Rows are points. Each copy is the shape, with its points in the same order, stretched, turned, moved and blurred by noise. Is it also mirrored, or only turned?

Shape (9 x 3):
[[-0.34  0.02 -0.21]
 [-0.14 -0.05  0.31]
 [-0.36 -0.05  0.03]
 [-0.08 -0.11  0.26]
 [ 0.24 -0.40  0.26]
 [ 0.37 -0.65  0.54]
 [ 0.02  0.08  0.03]
 [-0.45  0.08 -0.07]
 [-0.36  0.28 -0.04]]
Copy 1 (9 x 3):
[[-0.36 -0.11 -0.15]
 [ 0.02  0.33 -0.01]
 [-0.26  0.13 -0.19]
 [ 0.11  0.25 -0.06]
 [ 0.53  0.09 -0.22]
 [ 0.86  0.40 -0.29]
 [ 0.01 -0.03  0.08]
 [-0.40  0.07 -0.14]
 [-0.40  0.04  0.06]]
Copy 1 is: mirrored
Copy 2:
[[-0.24 -0.15 -0.35]
 [-0.10 -0.03  0.19]
 [-0.29 -0.13 -0.09]
 [-0.07 -0.09  0.18]
 [ 0.22 -0.35  0.29]
 [ 0.27 -0.49  0.63]
 [ 0.10 -0.02 -0.10]
 [-0.37 -0.04 -0.23]
 [-0.26  0.14 -0.27]]
Copy 2 is: only turned
Copy 3 (9 x 3):
[[-0.37  0.06 -0.06]
 [ 0.02 -0.01  0.37]
 [-0.34 -0.06  0.17]
 [-0.02 -0.06  0.19]
 [ 0.33 -0.24  0.15]
 [ 0.68 -0.43  0.27]
 [ 0.01  0.17 -0.03]
 [-0.47  0.02  0.15]
 [-0.39  0.24  0.11]]
Copy 3 is: only turned

Shape (7 x 4):
[[ 0.09  0.23  0.14  0.05]
 [ 0.10  0.17 -0.08 -0.32]
 [ 0.05  0.51 -0.20 -0.24]
 [ 0.16  0.02 -0.09 -0.12]
 [-0.23 -0.21 -0.45 -0.05]
 [ 0.59  0.61  0.07 -0.02]
 [-0.07 -0.29 -0.02  0.11]]
Copy 1, 7 rows:
[[ 0.21  0.11  0.19  0.22]
 [ 0.27  0.32  0.16 -0.16]
 [ 0.31  0.58  0.03  0.03]
 [ 0.33  0.06  0.08 -0.04]
 [ 0.05 -0.02 -0.46 -0.24]
 [ 0.74  0.43  0.41  0.43]
 [ 0.05 -0.33 -0.04  0.01]]
Copy 1 is: only turned
Copy 2, 7 rows:
[[ 0.21  0.25  0.07  0.03]
 [ 0.12  0.15 -0.20 -0.25]
 [-0.06  0.43 -0.28 -0.14]
 [ 0.24  0.01 -0.19 -0.05]
 [-0.22 -0.36 -0.32  0.04]
 [ 0.55  0.70 -0.21  0.10]
 [ 0.15 -0.30  0.04  0.10]]
Copy 2 is: only turned

Shape (10 x 6):
[[-0.29  0.39 -0.26 -0.24 -0.06  0.12]
 [ 0.44 -0.11  0.35  0.25 -0.13 -0.01]
 [-0.42  0.16 -0.20 -0.09  0.28 -0.10]
 [-0.45 -0.06 -0.63 -0.21 -0.29  0.14]
 [ 0.12  0.00 -0.01 -0.03 -0.22 -0.38]
 [ 0.16  0.09  0.42  0.19  0.06  0.01]
 [ 0.31  0.05 -0.34  0.13 -0.08 -0.14]
 [ 0.05 -0.07  0.54  0.35  0.32  0.10]
 [-0.13  0.23 -0.16  0.14 -0.36 -0.45]
 [ 0.23  0.10  0.23  0.58  0.02  0.07]]
Copy 1, 10 rows:
[[-0.08  0.40 -0.14 -0.31  0.18  0.11]
 [ 0.34 -0.12  0.27  0.30 -0.34 -0.24]
 [-0.45  0.08 -0.14 -0.05  0.37 -0.05]
 [-0.42  0.20 -0.55 -0.42 -0.14  0.18]
 [-0.09  0.17 -0.12  0.06 -0.27 -0.36]
 [ 0.19  0.03  0.36  0.25 -0.02 -0.10]
 [ 0.08  0.11 -0.35  0.21 -0.09 -0.18]
 [ 0.06 -0.22  0.55  0.41  0.14  0.04]
 [-0.26  0.47 -0.11  0.13 -0.27 -0.30]
 [ 0.21  0.07  0.26  0.59 -0.14 -0.02]]
Copy 1 is: only turned
Copy 2 (10 x 6):
[[-0.20  0.34 -0.30 -0.04  0.37  0.07]
 [ 0.62 -0.11  0.09  0.30 -0.04  0.03]
 [-0.35  0.14 -0.09  0.12  0.52 -0.20]
 [-0.46 -0.15 -0.62 -0.06  0.35  0.36]
 [ 0.09 -0.10 -0.26  0.19 -0.18 -0.14]
 [ 0.37  0.13  0.21  0.21  0.16 -0.04]
 [ 0.29 -0.04 -0.54  0.33  0.06 -0.11]
 [ 0.32 -0.02  0.50  0.34  0.44 -0.08]
 [-0.16  0.19 -0.39  0.32 -0.25  0.03]
 [ 0.49  0.09  0.09  0.54  0.19  0.14]]
Copy 2 is: only turned

Shape (13 x 8):
[[ 0.01  0.10 -0.22  0.00 -0.10  0.01 -0.18  0.04]
 [-0.12  0.37  0.11  0.24 -0.02  0.15  0.54 -0.64]
 [ 0.11  0.07 -0.33  0.10  0.28  0.07  0.48  0.09]
 [ 0.11 -0.33 -0.22  0.16 -0.16  0.20  0.20  0.13]
 [ 0.14 -0.14 -0.24 -0.37 -0.12  0.01 -0.03 -0.18]
 [ 0.05 -0.01  0.08 -0.09 -0.01 -0.19  0.09  0.51]
 [-0.40  0.06  0.33  0.11  0.20  0.01 -0.14 -0.06]
 [ 0.24 -0.21 -0.06  0.03  0.26  0.02  0.41  0.08]
 [ 0.14  0.28  0.10 -0.13 -0.03 -0.08  0.16  0.23]
 [ 0.03  0.19  0.45 -0.46 -0.26  0.49 -0.20 -0.57]
 [-0.34 -0.06 -0.17 -0.34  0.00 -0.45  0.10 -0.11]
 [-0.42  0.08  0.05  0.17 -0.10  0.71  0.21  0.38]
 [-0.14 -0.52 -0.13 -0.15  0.14  0.45  0.78 -0.09]]
Copy 1:
[[ 0.01  0.25 -0.15 -0.11 -0.09 -0.01 -0.06 -0.07]
 [-0.16 -0.31 -0.12  0.23  0.31  0.18  0.37 -0.80]
 [ 0.05  0.02 -0.45 -0.06  0.39 -0.24  0.39  0.01]
 [ 0.28 -0.04 -0.31  0.09 -0.19  0.04  0.23  0.22]
 [ 0.03 -0.08 -0.17 -0.54 -0.21 -0.04 -0.05 -0.07]
 [ 0.14  0.24  0.11 -0.13 -0.02 -0.50  0.09  0.23]
 [-0.34 -0.14  0.15  0.18  0.15 -0.07 -0.23 -0.11]
 [ 0.26 -0.23 -0.26 -0.09  0.27 -0.27  0.21  0.11]
 [ 0.11  0.26  0.09 -0.14  0.13 -0.23  0.20 -0.10]
 [ 0.05 -0.25  0.61 -0.36 -0.04  0.53 -0.11 -0.51]
 [-0.49 -0.16 -0.14 -0.38 -0.10 -0.46  0.00 -0.12]
 [-0.12  0.18  0.24  0.40  0.14  0.37  0.42  0.38]
 [-0.02 -0.62 -0.26 -0.06  0.13  0.07  0.60  0.31]]
Copy 1 is: only turned
Copy 2, 13 rows:
[[-0.27  0.03 -0.04 -0.02  0.04  0.06 -0.26  0.03]
 [-0.08  0.36  0.48  0.41  0.02  0.35  0.20 -0.52]
 [-0.19  0.13 -0.05  0.02  0.26 -0.24  0.33 -0.28]
 [-0.13 -0.34 -0.29 -0.01 -0.09 -0.01  0.12 -0.18]
 [ 0.07  0.03 -0.23 -0.06  0.08  0.31 -0.09  0.09]
 [-0.30 -0.19  0.18  0.03  0.07 -0.35  0.09  0.34]
 [-0.35 -0.17  0.57  0.32  0.34  0.13 -0.28 -0.03]
 [ 0.09 -0.19 -0.03  0.16  0.23 -0.22  0.29 -0.07]
 [-0.22  0.11  0.32  0.02  0.03 -0.19  0.14  0.16]
 [ 0.29  0.10  0.68 -0.15  0.05  0.73 -0.23 -0.12]
 [-0.39  0.21 -0.16  0.34  0.30  0.33  0.00  0.31]
 [-0.60 -0.42  0.43 -0.28  0.10  0.19  0.15 -0.42]
 [ 0.04 -0.33 -0.19  0.06  0.31  0.39  0.69 -0.33]]
Copy 2 is: mirrored
Copy 3:
[[-0.01  0.08 -0.12  0.23 -0.21 -0.13 -0.20 -0.04]
 [-0.24  0.10  0.43  0.56 -0.08  0.06  0.39 -0.74]
 [ 0.06 -0.24 -0.24  0.71  0.08 -0.14  0.15 -0.21]
 [-0.04 -0.17 -0.24  0.38 -0.29  0.14  0.12  0.01]
 [ 0.29 -0.11 -0.11 -0.11 -0.22 -0.12 -0.05 -0.25]
 [-0.08  0.11 -0.36  0.13  0.14 -0.24  0.11  0.26]
 [-0.47  0.12  0.24  0.14  0.23  0.19 -0.15 -0.16]
 [ 0.08 -0.14 -0.34  0.34  0.11  0.11  0.22 -0.21]
 [ 0.09  0.28 -0.14  0.18  0.10 -0.27  0.19 -0.06]
 [ 0.29  0.45  0.63 -0.31 -0.07  0.33 -0.01 -0.33]
 [-0.15 -0.35 -0.03 -0.03  0.12 -0.43  0.00 -0.15]
 [-0.25 -0.08  0.42  0.70 -0.07  0.30  0.06  0.40]
 [ 0.04 -0.68  0.10  0.48  0.07  0.36  0.52 -0.07]]
Copy 3 is: mirrored
Copy 4:
[[-0.06 -0.05 -0.31 -0.06  0.07  0.11 -0.20 -0.01]
 [ 0.30  0.22  0.11  0.10  0.27 -0.39  0.18 -0.92]
 [ 0.28  0.10 -0.13  0.04  0.33  0.23  0.33 -0.22]
 [ 0.22 -0.34 -0.10 -0.05 -0.01  0.11  0.20 -0.06]
 [-0.23 -0.05 -0.46 -0.17 -0.20  0.04  0.09 -0.22]
 [ 0.01  0.13  0.15  0.01 -0.15  0.21 -0.03  0.42]
 [-0.30 -0.05  0.39  0.00  0.32 -0.24 -0.19 -0.11]
 [ 0.07 -0.06  0.03  0.18  0.06  0.31  0.46 -0.15]
 [ 0.07  0.38  0.09 -0.11 -0.09  0.20 -0.04  0.04]
 [-0.41  0.05  0.12 -0.59 -0.17 -0.05 -0.34 -0.81]
 [-0.33  0.37 -0.19  0.00  0.07 -0.34  0.33  0.12]
 [ 0.39 -0.34  0.21 -0.61  0.52  0.15 -0.09 -0.02]
 [ 0.30 -0.36  0.04 -0.36  0.19  0.15  0.94 -0.38]]
Copy 4 is: mirrored

Shape (16 x 11):
[[-0.73 -0.53  0.08  0.24 -0.16 -0.14  0.37 -0.35  0.16 -0.22 -0.34]
 [ 0.02  0.07 -0.38 -0.18  0.13 -0.12 -0.54 -0.34 -0.01  0.04 -0.22]
 [-0.17 -0.68 -0.15 -0.02 -0.19  0.51  0.06 -0.07  0.10 -0.02  0.11]
 [ 0.06  0.10  0.15 -0.24 -0.18 -0.17 -0.03 -0.39 -0.21 -0.10 -0.37]
 [-0.23 -0.10  0.09 -0.24 -0.23  0.01  0.15 -0.26  0.47  0.02  0.06]
 [-0.16  0.16  0.00 -0.09 -0.21  0.57  0.29  0.32  0.17 -0.04  0.05]
 [ 0.16  0.21  0.07  0.39  0.10 -0.18 -0.05  0.34 -0.22  0.26 -0.40]
 [ 0.06 -0.15 -0.37  0.08 -0.33  0.20  0.22 -0.13  0.34  0.28  0.89]
 [-0.56  0.16 -0.14 -0.16 -0.13  0.43 -0.08 -0.18 -0.25  0.00 -0.15]
 [ 0.10 -0.07  0.12 -0.13 -0.26  0.36  0.37 -0.32  0.19  0.01 -0.15]
 [ 0.08 -0.25 -0.01 -0.08 -0.27  0.07 -0.47 -0.22  0.16 -0.15  0.37]
 [-0.08 -0.09  0.03  0.27  0.22 -0.25  0.23 -0.25 -0.13  0.31 -0.12]
 [ 0.11  0.06 -0.12 -0.24  0.27 -0.23 -0.26 -0.14 -0.23 -0.20 -0.07]
 [ 0.10  0.16  0.13  0.04 -0.07 -0.09 -0.30  0.07  0.02  0.58  0.11]
 [ 0.14 -0.26 -0.47 -0.23 -0.30 -0.28 -0.11 -0.18 -0.19 -0.12 -0.33]
 [ 0.08 -0.07 -0.73  0.57 -0.34 -0.13  0.26 -0.12  0.03 -0.20 -0.33]]
Copy 1, 16 rows:
[[-0.36 -0.66 -0.28  0.29 -0.53 -0.36 -0.17 -0.36 -0.04 -0.22 -0.10]
 [-0.01 -0.13 -0.02 -0.23  0.28 -0.16 -0.04 -0.08  0.37 -0.10 -0.30]
 [ 0.28 -0.36 -0.01  0.27 -0.79  0.06  0.11 -0.33  0.10 -0.20 -0.46]
 [-0.31 -0.04 -0.27  0.12  0.22 -0.14  0.03 -0.26  0.02 -0.05 -0.27]
 [-0.45 -0.18  0.00  0.14 -0.41  0.09  0.07  0.03  0.21 -0.10 -0.39]
 [ 0.13  0.13 -0.09  0.31 -0.58  0.21 -0.19  0.32 -0.14 -0.09 -0.30]
 [ 0.15  0.24  0.04  0.00 -0.05 -0.63 -0.08  0.33 -0.14  0.03  0.27]
 [ 0.12 -0.12  0.41  0.38 -0.77  0.11  0.27  0.22  0.40  0.45 -0.14]
 [ 0.15  0.01 -0.44  0.06 -0.26  0.00 -0.37 -0.11  0.16 -0.06 -0.37]
 [-0.23  0.01 -0.28  0.41 -0.48  0.00  0.29 -0.02  0.11 -0.28 -0.41]
 [-0.11 -0.03  0.51  0.15 -0.30  0.09 -0.02 -0.35  0.24 -0.02 -0.38]
 [-0.12 -0.11 -0.24  0.02 -0.28 -0.53  0.20 -0.02  0.16  0.09  0.27]
 [ 0.00 -0.09 -0.06 -0.14  0.31 -0.03 -0.03 -0.24  0.13 -0.08 -0.02]
 [-0.03  0.33  0.11 -0.31 -0.25 -0.28  0.04  0.16  0.10  0.25 -0.16]
 [ 0.06 -0.49  0.07  0.19  0.16 -0.18  0.16 -0.13 -0.10  0.00 -0.40]
 [ 0.15 -0.45  0.20  0.70 -0.16 -0.59  0.03  0.54 -0.01  0.10 -0.01]]
Copy 1 is: mirrored
Copy 2:
[[-0.52 -0.20 -0.42  0.48  0.02  0.39  0.08 -0.11 -0.51  0.42 -0.08]
 [-0.01 -0.47 -0.12  0.28 -0.40 -0.21 -0.43 -0.19  0.21  0.03  0.04]
 [-0.07 -0.48  0.00  0.08  0.23  0.48  0.00 -0.23 -0.26  0.05  0.30]
 [-0.02 -0.38 -0.16  0.02 -0.28 -0.09 -0.20 -0.08 -0.09  0.23 -0.47]
 [-0.36 -0.24 -0.07 -0.02  0.13  0.01  0.29 -0.25  0.01  0.18 -0.02]
 [ 0.01  0.09  0.02 -0.27  0.21  0.26  0.08 -0.17  0.00 -0.27  0.06]
 [ 0.20  0.16  0.02  0.19 -0.04  0.04 -0.47  0.38  0.21  0.20 -0.13]
 [ 0.07 -0.22  0.15 -0.32  0.05  0.34  0.61 -0.02  0.39  0.21  0.76]
 [-0.25 -0.14 -0.04 -0.12 -0.34  0.15 -0.22 -0.18 -0.34 -0.28  0.06]
 [-0.02 -0.19 -0.02 -0.17  0.08  0.27  0.09 -0.38  0.04  0.26 -0.21]
 [-0.02 -0.67  0.20  0.23 -0.09  0.08  0.31  0.00  0.06 -0.02  0.12]
 [ 0.02  0.04 -0.05  0.16 -0.15  0.04 -0.17  0.08 -0.04  0.59  0.09]
 [ 0.20 -0.37 -0.22  0.18 -0.25 -0.35 -0.26 -0.05 -0.03  0.05 -0.12]
 [-0.07 -0.14  0.34 -0.09 -0.04 -0.13 -0.12  0.30  0.29  0.24  0.15]
 [ 0.09 -0.64 -0.50  0.11 -0.24  0.12 -0.41 -0.04  0.18  0.14 -0.16]
 [ 0.19 -0.06 -0.54  0.32 -0.30  0.68 -0.22 -0.08  0.50  0.21  0.17]]
Copy 2 is: only turned
Copy 3:
[[-0.32 -0.14  0.06 -0.08 -0.14  0.60  0.30 -0.41 -0.17 -0.84 -0.12]
 [ 0.06  0.16  0.17 -0.09 -0.01 -0.61  0.02 -0.20 -0.04 -0.32  0.00]
 [ 0.25 -0.27 -0.33  0.10  0.57  0.35 -0.11 -0.30 -0.28 -0.18 -0.44]
 [ 0.04  0.19  0.31 -0.26 -0.45  0.19 -0.27 -0.16  0.03 -0.27  0.04]
 [-0.02 -0.09 -0.30 -0.63  0.02  0.21  0.33 -0.04  0.11 -0.02 -0.19]
 [ 0.26 -0.11 -0.42 -0.14  0.09  0.47  0.20  0.02 -0.22  0.02  0.31]
 [-0.14 -0.09  0.33  0.61 -0.51  0.07  0.02  0.17 -0.22 -0.02  0.40]
 [ 0.61 -0.80 -0.03 -0.34  0.39 -0.19  0.50 -0.27  0.15  0.47 -0.30]
 [ 0.02 -0.12 -0.23 -0.29 -0.04  0.18 -0.16 -0.34 -0.40 -0.18  0.53]
 [ 0.18  0.01 -0.14 -0.39 -0.15  0.51 -0.05 -0.26 -0.09  0.04 -0.26]
 [ 0.29 -0.07 -0.13 -0.05  0.26 -0.22 -0.11 -0.23  0.57 -0.07 -0.30]
 [-0.19 -0.21  0.57  0.03 -0.30  0.21  0.12 -0.25 -0.17 -0.04  0.03]
 [ 0.17  0.41  0.52  0.05  0.04 -0.19 -0.20 -0.07  0.19 -0.24  0.20]
 [-0.20 -0.35 -0.15  0.06 -0.12 -0.23 -0.11  0.17 -0.01  0.41  0.21]
 [ 0.42  0.00  0.31  0.01 -0.18 -0.13 -0.01 -0.13 -0.29 -0.59 -0.21]
 [ 0.58 -0.29  0.29  0.46 -0.52 -0.02  0.70 -0.49 -0.29 -0.55 -0.09]]
Copy 3 is: only turned
